Every row gives one point. To make a cloud, some directions were put in groups of two or more. Within a group, all points are equally far from the middle, so they leave a hole (a ring in 2 directions, a hollow ball in 3). The other directions are filled evenly. Then the cloud was stretched, turned, moved and blurred a little. How many holes are there, and how many directions does each take, smallest first?

Cloud (22 x 3):
-29,-13,-64
-28,8,17
-6,-46,5
-18,32,0
15,-49,-29
23,-15,4
83,24,-17
-6,20,44
-8,-67,-54
-66,-5,-1
32,24,45
-13,16,-17
-71,-63,-9
9,-28,64
6,-15,4
24,-25,11
-95,-3,5
6,60,18
-15,-67,25
10,70,-20
-2,31,-28
32,18,41
Holes: 0

Cloud (29 x 4):
-41,-18,35,-14
-17,24,18,29
14,31,-21,-50
1,-76,-13,-24
-27,-58,-10,-15
27,-95,-23,23
-30,-60,-48,-1
-10,-79,-11,-10
13,4,-33,54
-39,-24,10,26
53,-5,-46,-12
33,30,43,10
-13,-78,5,0
-39,-17,-17,39
3,4,9,48
2,12,-10,-64
-42,-56,-22,23
-12,-79,7,27
-4,-59,45,-12
-25,30,-15,3
14,-51,-49,-36
35,48,7,-64
6,-80,7,-9
57,-35,-15,-25
24,58,12,-10
-21,-3,-43,55
-44,-56,-31,38
-25,-54,-46,-13
-14,-16,6,-59
Holes: 1 (3)

Cloud (80 x 8):
-8,-22,0,-89,31,10,21,15
-33,95,-19,-23,40,8,53,-27
-32,77,14,7,5,62,7,-5
-7,45,29,22,-5,34,79,12
56,-44,47,-30,-17,36,5,29
29,-31,-33,0,-30,39,-45,23
20,36,78,-64,21,-13,-1,22
-2,7,55,11,-12,-23,-20,-77
-12,71,-60,1,39,14,38,-54
22,13,25,-81,-23,42,-6,-31
8,6,76,-24,31,-72,-17,-27
50,76,-31,-2,34,3,8,-41
45,41,75,13,47,-41,-2,9
-11,2,-49,7,-11,53,44,59
-39,2,-68,10,-6,17,50,22
38,23,-34,10,-49,0,33,41
-56,31,-4,34,20,-10,51,31
-45,-34,-52,16,43,57,15,-18
8,41,-3,18,-18,75,48,24
8,-74,1,7,-7,-22,-8,3
57,0,12,-17,54,-39,9,32
-14,-27,-56,27,4,-2,8,-52
16,-12,3,54,23,52,-53,17
46,36,-44,-20,37,39,56,-20
0,-64,5,-12,-19,6,63,-25
14,20,40,-46,20,-88,20,-35
-6,-5,8,37,37,57,-53,16
43,19,-13,-47,-8,44,76,4
37,6,-5,24,82,-20,33,0
15,38,23,-80,50,9,20,-48
-3,61,-12,4,21,-32,-56,-21
-44,34,9,-3,-41,67,9,-12
75,19,7,-3,-33,-35,41,6
5,9,33,54,-12,10,-39,-55
-3,2,-45,62,2,47,32,-39
59,12,-30,32,34,-7,58,-38
15,53,49,-35,-3,-79,51,-38
9,23,52,12,62,22,54,-4
2,37,56,20,56,-68,46,-20
1,11,-37,-25,-12,-18,-50,-1
-26,40,29,25,7,24,72,32
27,25,0,20,-42,58,0,61
35,49,11,-48,50,1,42,-71
80,-4,-7,30,39,26,30,4
-2,3,77,-58,18,16,-20,15
-9,73,23,34,11,27,57,-31
55,-12,43,-27,-48,-6,50,23
-34,-29,-9,14,-45,50,25,-8
22,6,40,15,38,-77,35,32
28,-14,38,21,-22,-22,76,39
32,-37,76,4,39,-19,-31,3
-17,-50,-23,-45,44,16,69,-32
17,29,50,-82,20,-36,0,19
50,35,-12,-4,45,-62,33,-32
18,38,4,-50,-28,-30,87,-20
13,-65,-2,-41,21,52,-10,26
4,9,66,6,77,-28,36,-39
-72,37,29,-27,-21,23,4,-23
25,33,31,11,-44,22,45,60
-5,21,73,-6,52,-21,41,-63
-27,58,35,43,-35,-21,3,4
61,13,6,-55,4,46,43,-19
43,59,77,9,23,-59,1,2
-61,-19,-18,-45,2,5,-2,27
-30,-32,16,-31,77,1,55,-26
46,-66,27,-3,40,44,-13,-5
56,56,27,-47,38,-48,0,-16
-16,-28,-8,72,38,22,-18,-22
28,48,52,58,3,-34,-7,29
24,-7,69,32,63,-25,37,-25
31,21,60,-3,18,-23,36,-86
-81,54,1,-5,3,-14,10,-29
83,-9,48,-2,-6,-16,6,-43
-37,-5,46,-35,71,5,33,-40
15,85,35,22,12,-49,45,-50
-4,6,51,-6,19,60,-48,-35
57,-15,25,0,50,-44,11,35
-1,60,55,-45,40,14,40,18
14,20,85,-58,2,-31,-25,9
-21,48,-33,-52,-37,8,-28,5
Holes: 3 (2, 3, 3)

Cloud (106 x 9):
-68,-41,-59,10,13,48,-6,14,25
-44,64,-93,5,29,7,1,-1,6
-3,-18,44,-28,-55,-4,-34,-4,25
-79,31,-33,-2,16,37,-23,-21,17
-19,56,0,19,-4,6,-7,-26,-71
-46,-20,-10,-39,21,32,6,-33,-23
-31,17,-27,44,70,22,-25,0,34
0,-44,-11,-20,-62,7,-30,26,21
-44,3,56,10,-12,10,10,25,-34
4,-14,-36,74,17,22,-23,-4,-7
-43,7,-20,36,-7,74,-13,-27,-5
-85,11,9,16,22,39,8,1,18
28,12,27,-34,11,57,-28,-20,11
-58,28,-20,-3,28,35,-45,-16,58
39,10,-41,19,-36,46,-25,-49,8
-40,49,13,5,-33,-27,27,-64,-43
52,2,-10,-59,2,26,-54,-22,-5
-23,21,-41,75,-33,23,-33,14,-26
-29,1,-50,31,-8,15,41,-6,-11
-40,15,-61,30,-25,-3,-3,27,53
9,34,-47,14,-25,6,42,-21,8
19,31,-53,39,1,33,-15,-26,-35
52,-1,-61,-9,21,4,-28,-7,18
-22,30,33,-18,-12,-17,36,-67,-40
10,-2,-39,-32,-62,-6,-1,4,-27
-4,-16,-62,57,27,0,-1,20,12
6,-49,-30,20,22,25,-7,-31,-14
8,-10,-52,21,21,49,-25,-43,-15
-16,44,-28,-19,-25,41,-34,-28,-42
-13,-27,7,63,-73,-6,-27,-37,-18
-62,55,-46,20,13,-44,-15,38,-4
4,67,13,-1,11,-49,0,-18,8
47,-8,-13,-51,-19,72,20,-4,26
25,-52,36,-13,-15,67,-17,-53,31
-37,19,-26,6,-48,56,2,-28,4
-21,-29,-66,-25,8,20,17,-16,16
-49,-30,5,25,19,-21,42,-2,18
11,-27,-48,12,-25,48,-14,-48,16
-29,-45,15,38,37,1,9,-16,-19
-60,13,16,-15,13,8,48,-23,-29
-22,-28,4,14,-15,14,12,8,-39
-37,-7,-13,12,-7,28,15,-17,13
-56,43,-17,-16,40,-25,-12,18,-19
-35,29,11,31,-41,26,-30,25,13
-34,-7,-75,-38,-16,-8,-27,-27,7
-7,12,-55,7,23,22,26,22,57
-10,-19,-68,11,-21,-27,-42,52,31
-40,3,38,-27,-6,45,16,-41,-3
13,4,35,34,18,43,36,-3,-12
0,40,-94,-28,7,18,9,25,10
30,-25,-3,2,12,24,-47,1,9
25,-7,-20,-36,13,-12,0,-2,5
-62,-32,0,10,16,3,-11,-33,14
-21,23,6,-39,-52,36,-4,-4,-4
-4,33,-42,-30,39,10,-42,-21,8
-14,46,-38,-22,42,-15,-7,8,32
24,14,-95,1,4,22,-17,-58,14
-10,48,-64,-4,54,18,26,-25,5
-27,-45,-38,-36,-28,51,-32,33,54
-45,40,-51,33,55,8,-63,20,22
-23,31,-55,57,-31,18,-40,22,-36
-19,-21,17,5,-38,2,-67,-30,3
-86,30,-17,47,6,27,-46,13,-28
-55,5,30,-18,21,-6,28,-25,-60
-28,8,44,29,-17,-17,-8,-70,-29
-85,-37,-40,34,-10,41,23,-6,36
-31,24,-23,38,4,64,-12,-56,40
3,-18,14,-19,-40,-18,6,17,-42
2,33,5,19,-2,7,-24,-69,-44
-40,9,-7,20,16,25,-40,-6,-4
-11,-10,-16,10,-20,8,30,11,-9
-3,22,-70,0,20,55,16,18,3
-37,8,-78,-13,0,4,-53,-24,23
-13,22,27,24,8,7,51,-18,-51
-55,61,-45,-44,15,-5,-26,27,-5
60,-26,-17,-67,-14,28,5,-23,33
-70,-33,-1,38,12,50,27,14,24
-40,23,-8,-60,-27,16,3,-6,5
-20,11,-7,-10,3,27,-8,2,34
15,55,-52,10,57,-38,17,-48,-43
50,44,6,-42,-2,8,-36,-28,-7
14,21,-14,-42,-47,10,-17,-65,4
-71,22,-45,52,21,19,-2,38,-33
-1,26,11,7,31,70,-37,41,6
-7,29,-22,17,-58,4,-10,0,-54
-31,50,-62,14,-1,10,31,-15,42
-58,14,3,-1,6,65,-32,-43,-6
-70,49,2,-25,11,3,5,19,0
-21,-19,3,7,56,-23,-26,7,-16
-10,-39,-4,31,9,79,-15,-18,-22
-21,-41,-15,42,-10,-5,18,0,-5
-10,19,-7,-25,86,41,27,-65,-22
-28,23,-33,19,6,82,-79,3,26
23,-24,40,17,8,49,0,-9,-21
-19,9,-29,56,29,30,-15,-69,29
-29,8,-57,63,-5,-4,-21,24,27
-23,-7,-31,80,-13,30,-1,-20,12
-20,44,2,5,-39,-12,33,-15,-21
-11,22,-86,34,13,-36,-29,66,34
-33,22,-11,-2,40,26,-21,-70,-1
-24,32,-40,4,-11,36,6,8,33
24,37,2,-11,27,-35,20,-11,-15
19,4,-17,36,17,-35,-24,-35,10
-43,-5,-27,38,-1,-23,10,14,47
27,22,19,-16,-4,67,-29,-67,0
-49,-13,-46,14,22,59,5,-21,82
Holes: 0

Cloud (93 x 9):
11,-6,-23,10,-9,7,-8,19,16
-42,-27,-26,27,26,-12,27,28,22
27,-16,7,6,-1,53,30,-27,-36
-38,50,-2,25,26,35,-25,22,-30
-6,-11,-12,31,15,16,-65,-35,-36
-4,37,-7,-32,1,18,8,18,-21
-41,15,-26,27,-16,-26,-3,19,-9
-46,2,-50,-27,-18,-9,-18,-42,15
-28,22,5,45,-7,-22,-16,-18,24
-13,20,1,-37,20,-50,-11,42,-3
2,-3,55,-22,-35,-27,-8,10,11
12,-13,23,32,32,26,-30,13,26
-11,10,21,-39,-19,1,8,14,-15
-9,52,4,43,-34,24,6,-30,3
-1,18,20,8,0,27,-23,1,-50
9,-4,-1,-6,-13,5,-21,21,-31
-15,3,40,-6,-50,15,-45,40,18
-27,69,-13,3,37,14,36,-21,-9
-40,39,14,30,10,33,14,46,55
-14,27,3,-10,12,6,16,-14,-49
-42,46,-6,-20,-20,60,27,-8,33
-16,56,-24,-33,30,-34,-9,-35,6
-18,-4,-19,15,53,46,26,-8,-22
-27,17,-7,25,0,-31,20,-24,10
-32,-16,-7,42,-37,33,-27,-19,-2
-33,11,-29,-13,19,-23,21,-24,-45
-8,-48,15,43,33,-38,49,-25,42
0,18,37,19,9,-36,-14,-45,17
-19,-1,-46,1,33,28,-16,-23,-1
-8,-15,-1,-34,6,14,2,-1,26
-2,2,1,1,10,65,52,-18,6
6,20,41,-10,-6,38,6,12,-21
-95,14,-1,-3,8,6,12,-31,-36
33,8,5,24,7,23,-43,25,48
-6,6,40,37,-3,28,35,33,54
-20,-23,-9,73,-9,48,-36,26,4
-33,43,10,22,-26,52,89,-11,-10
18,22,-17,-2,-40,18,-35,-37,21
-19,-3,60,-22,2,-9,16,-10,-29
16,-4,25,3,-18,30,20,-10,7
-25,-2,46,31,-2,48,-33,15,2
35,17,11,-9,47,8,-9,11,34
18,-17,4,55,13,53,24,-36,-9
-43,11,-13,13,-1,27,29,9,-59
-5,22,-23,-30,4,-33,-42,17,55
-16,-6,-9,31,-61,-26,-45,-6,8
-11,-9,15,37,-5,46,27,-65,0
-17,20,-28,43,-14,31,34,-15,-5
7,-21,17,-26,0,-1,-3,11,50
6,-12,-20,-26,7,0,-18,-24,-2
35,-8,25,-40,-12,-25,-20,7,42
-7,-17,-16,25,-22,36,50,-9,25
-55,-1,25,4,-5,-23,-30,26,1
-32,11,8,20,-68,3,6,-10,17
-63,8,-18,-3,31,49,7,-6,-35
-14,25,51,-29,56,-31,24,17,-6
-53,-43,3,-1,11,12,23,-35,-16
-18,-11,-13,-28,18,24,-34,-23,-31
-22,-19,-32,45,-21,31,-20,-42,-22
-55,0,-46,22,-10,26,24,-54,-4
4,57,-31,-38,22,18,22,-19,-39
-29,2,6,23,28,-1,77,3,1
-15,-25,-25,-16,57,16,-28,-7,-35
-3,20,-13,-15,-32,25,30,-17,-20
1,-8,13,3,25,14,-85,1,2
-35,-63,6,4,-16,9,-3,-16,-2
-47,8,9,-40,12,47,-13,24,-32
-35,-3,72,15,-10,22,35,-9,-35
-16,12,1,74,-18,-4,-38,20,-10
-20,46,1,-28,30,39,46,40,-13
-27,-4,-56,9,16,35,25,-61,-35
-13,48,19,11,-62,36,-30,5,42
20,25,4,12,21,-21,41,-5,-30
-26,17,14,-7,-4,49,6,-18,31
-50,33,-17,-20,-6,41,65,10,-56
-15,-27,-27,15,-40,9,20,-35,-3
-17,11,10,-8,-49,5,-17,-29,5
-14,2,57,-24,-78,1,-32,34,1
-54,14,-13,-19,-18,37,-20,-10,28
-26,37,2,-6,22,-58,-1,-7,-33
-44,20,11,-6,-34,53,18,33,-46
-31,11,-29,2,-14,1,-15,-64,-52
-40,-22,-15,7,-46,3,35,9,-12
-31,42,33,15,4,10,-1,-29,-23
10,-15,-11,15,-49,13,-39,9,-11
18,19,35,-21,-1,-19,-50,-41,19
-13,65,1,-11,18,-12,-38,32,3
-15,26,17,-23,-32,-22,-25,51,17
-43,49,37,9,-60,52,-6,-4,41
-29,31,34,-14,-22,-7,-20,-70,8
-29,-20,25,35,8,23,-4,-81,15
13,25,26,3,18,-41,23,-10,-51
-58,-67,0,6,38,-6,23,-39,-47
Holes: 0
